Rows are points. Each copy is the shape, with its points in the same order, turned, moved and blurred by noise. Is it also mirrored, or only turned?

Shape (7 x 3):
[[-0.68 -1.17  1.18]
 [-0.80  0.03 -0.94]
 [ 1.19  2.52  0.64]
 [-2.16 -1.02  1.41]
 [-1.45 -0.90  1.71]
 [ 0.85 -0.41  0.67]
 [ 2.79  2.26 -1.87]]
Copy 1, 7 rows:
[[ 0.29  0.28 -1.34]
 [-1.38  0.04 -0.52]
 [ 0.27  2.31  1.77]
 [-0.18  0.94 -2.89]
 [ 0.62  0.86 -2.54]
 [ 0.65  0.09  0.25]
 [-1.10  0.13  3.83]]
Copy 1 is: mirrored
Copy 2 (7 x 3):
[[-0.66 -1.41  0.63]
 [-1.69  0.12 -1.19]
 [ 1.15  2.23 -0.67]
 [-2.24 -0.97  2.17]
 [-1.18 -0.95  1.77]
 [ 1.02 -0.81 -0.19]
 [ 1.53  1.49 -3.63]]
Copy 2 is: only turned
Copy 3 (7 x 3):
[[-0.13 -1.26  1.26]
 [-0.13 -0.35 -0.92]
 [ 1.89  2.22  0.60]
 [-1.69 -0.92  1.29]
 [-1.03 -0.89  1.85]
 [ 1.40 -0.84  1.23]
 [ 3.58  1.41 -1.55]]
Copy 3 is: only turned
Copy 4 (7 x 3):
[[-0.78  0.99  0.53]
 [-1.46 -1.36  0.02]
 [-1.14 -1.96  2.95]
 [-2.24  1.36 -0.09]
 [-1.60  1.59  0.55]
 [ 0.47 -0.27  0.96]
 [ 0.67 -4.51  2.11]]
Copy 4 is: mirrored

Shape:
[[-2.04 -0.42  1.39 -0.35 -0.50 -1.74]
 [ 0.80 -3.60  0.81  0.54 -0.34 -0.84]
 [-1.61  2.31 -1.65 -2.55  0.70  0.29]
 [ 1.56 -1.80  1.54  2.75  1.08 -0.46]
 [-1.55  2.78 -0.78 -2.61  1.07  0.95]
 [ 1.60 -1.73  2.08  0.21  0.88 -2.07]
 [-0.91  2.49 -1.48 -0.80 -0.14  2.16]
 [-1.53  1.09  0.83 -2.39  0.54  0.74]
 [-0.65  0.04 -0.40 -3.22  0.48  0.91]
 [ 1.01  0.35  1.11 -0.35 -1.53 -1.34]
 [ 0.80 -0.25  1.62  0.27  0.18  2.35]]
Copy 1 (11 x 6):
[[-0.88 -1.21  0.92 -0.98 -0.82 -2.07]
 [ 1.74 -3.74 -0.57 -0.44 -1.67  0.01]
 [-2.58  1.95 -0.64 -1.41  0.84  0.79]
 [ 2.21 -3.27 -0.25  2.21  0.04 -0.57]
 [-2.58  2.10  0.12 -1.20  1.54  1.19]
 [ 2.43 -2.68 -0.33 -0.64  0.97 -1.11]
 [-1.90  2.36  0.06  0.60  0.02  2.05]
 [-1.51  0.37  1.39 -1.52  0.79  0.66]
 [-1.27 -0.16  0.26 -2.25  0.49  1.71]
 [ 1.72  0.39  0.03 -0.61 -0.60 -1.19]
 [ 1.18 -0.69  1.44  1.04 -0.05  1.89]]
Copy 1 is: only turned
Copy 2 (11 x 6):
[[ 1.26  0.30  0.95  2.41  1.51 -0.84]
 [ 0.03 -2.78  1.37  0.74 -0.89 -0.37]
 [ 1.80  3.20 -1.71 -1.00  2.06  0.02]
 [-2.41 -0.92  2.03  0.50 -1.26 -1.71]
 [ 1.80  3.58 -0.67 -1.46  2.16  0.13]
 [ 0.47 -1.41  1.94  0.39 -0.77 -2.90]
 [ 0.21  3.70 -0.83 -1.07  0.49  1.45]
 [ 1.98  2.23  1.06 -0.61  2.01  0.24]
 [ 2.50  1.11  0.07 -1.78  1.51  0.54]
 [ 1.48  1.06  0.88  1.24 -1.60 -1.23]
 [-0.51  1.12  2.55 -1.09 -0.67  0.85]]
Copy 2 is: mirrored
Copy 3:
[[-1.54 -1.35  0.60  0.37 -1.34 -1.58]
 [ 1.69 -2.87 -0.56  0.41 -2.17  0.80]
 [-2.27  3.16  0.83  0.41  0.25  0.37]
 [ 2.60 -2.79 -0.33 -2.01 -0.12 -0.15]
 [-2.38  3.08  1.73 -0.11  0.49  0.54]
 [ 2.32 -2.37  1.30  0.46 -0.44 -0.75]
 [-1.52  3.28  0.13 -1.93 -0.52  0.87]
 [-2.02  1.07  2.29 -0.11 -0.55  0.61]
 [-1.21  1.51  1.63  0.96 -0.99  1.79]
 [ 1.25  0.32  0.98 -0.18 -2.21 -1.59]
 [ 0.83 -0.34  1.55 -2.67 -1.35  1.55]]
Copy 3 is: mirrored

Shape, 13 rows:
[[-0.15  2.30 -1.27  1.84  0.97 -2.89 -2.46 -1.45]
 [ 2.68 -1.37  3.69  3.24  2.16 -0.65  1.36 -2.02]
 [ 2.64  0.85 -0.23 -1.35 -0.05  1.02 -0.83 -0.42]
 [ 0.14 -0.80 -1.47  0.28  0.67  0.12 -2.54  1.03]
 [-0.53  2.24 -0.83  2.84  2.75  2.37 -1.05 -1.58]
 [-0.26  1.83 -1.50  0.27  0.37 -0.02  1.12  0.96]
 [-1.23  0.41  2.20 -0.86 -0.19 -0.09 -1.20  1.85]
 [-0.52 -1.18  1.46  1.04 -2.17 -2.08  1.88  1.98]
 [-1.97 -0.34  0.08 -1.24 -0.29 -1.83  1.63  2.11]
 [ 1.34 -0.16  1.95 -1.02 -0.64 -0.35 -0.69  3.21]
 [-0.25 -0.07  0.47 -1.87 -1.40  1.30  1.49  0.58]
 [ 0.80 -0.79 -1.29 -1.36  1.14  2.24  0.18  1.01]
 [-0.59 -0.18 -1.44  1.43 -0.59 -1.12  0.42  0.01]]
Copy 1, 13 rows:
[[-0.34  0.77 -2.95  2.40 -1.11 -1.61 -2.63 -1.44]
 [ 0.94 -0.42  1.32  0.16  2.81 -1.73  0.34 -6.04]
 [-2.62  1.08  0.75 -1.76  0.79  0.45 -1.18 -1.06]
 [-2.26 -1.68 -0.09  1.39 -0.29  0.94 -1.97 -0.37]
 [ 0.37  1.60 -2.00  2.76  2.46  2.86 -1.75 -2.41]
 [-0.80  0.59 -1.31  0.62  0.39  0.71  1.35  0.28]
 [-0.07 -0.35  2.36  1.12  1.37 -0.87 -0.61  1.65]
 [ 0.63 -1.68  2.03  0.35 -1.45 -1.33  2.85 -0.56]
 [ 0.31 -1.83  0.04  0.02  0.13 -1.19  1.65  2.10]
 [-2.46 -0.34  3.11  0.33  0.91 -0.90  0.75  0.66]
 [ 0.15  0.01  1.36 -1.89  0.55  1.18  0.81  1.02]
 [-2.36 -1.10  0.61 -0.82  1.82  2.56 -0.11 -0.19]
 [ 0.19 -0.93 -1.19  0.95 -1.16  0.20  0.22 -0.94]]
Copy 1 is: mirrored
Copy 2 (13 x 8):
[[ 3.52 -0.98  0.58  1.26 -1.17 -2.25 -1.37 -0.23]
 [-1.12  0.04  2.26  4.19  1.33  0.05  3.33 -0.90]
 [-0.05  0.86  0.76 -1.08  2.29  0.46 -1.38  0.90]
 [-0.40 -2.51  0.72 -0.67 -0.41  0.00 -1.66  1.58]
 [ 2.44 -1.03 -0.79  1.95 -0.84  3.42 -0.19 -0.40]
 [-0.16  0.39 -2.82  0.43  0.14 -0.21 -1.57  0.92]
 [-1.13  0.82  0.37 -1.18 -2.11 -0.50  0.43  2.99]
 [-3.68  0.61 -0.34  0.76 -2.30 -2.63  0.21  0.26]
 [-2.11  0.13 -2.49 -0.97 -1.46 -2.50  0.63  1.60]
 [-2.45  0.91  1.29 -0.33 -0.77 -0.66 -0.68  3.34]
 [-2.52  1.67 -1.06 -2.00  0.11  0.23 -0.19  0.47]
 [-1.55 -0.99 -0.85 -1.18  1.50  1.73 -0.87  1.09]
 [-0.84 -1.28 -1.42  0.68 -0.94 -1.32 -1.28 -0.96]]
Copy 2 is: mirrored
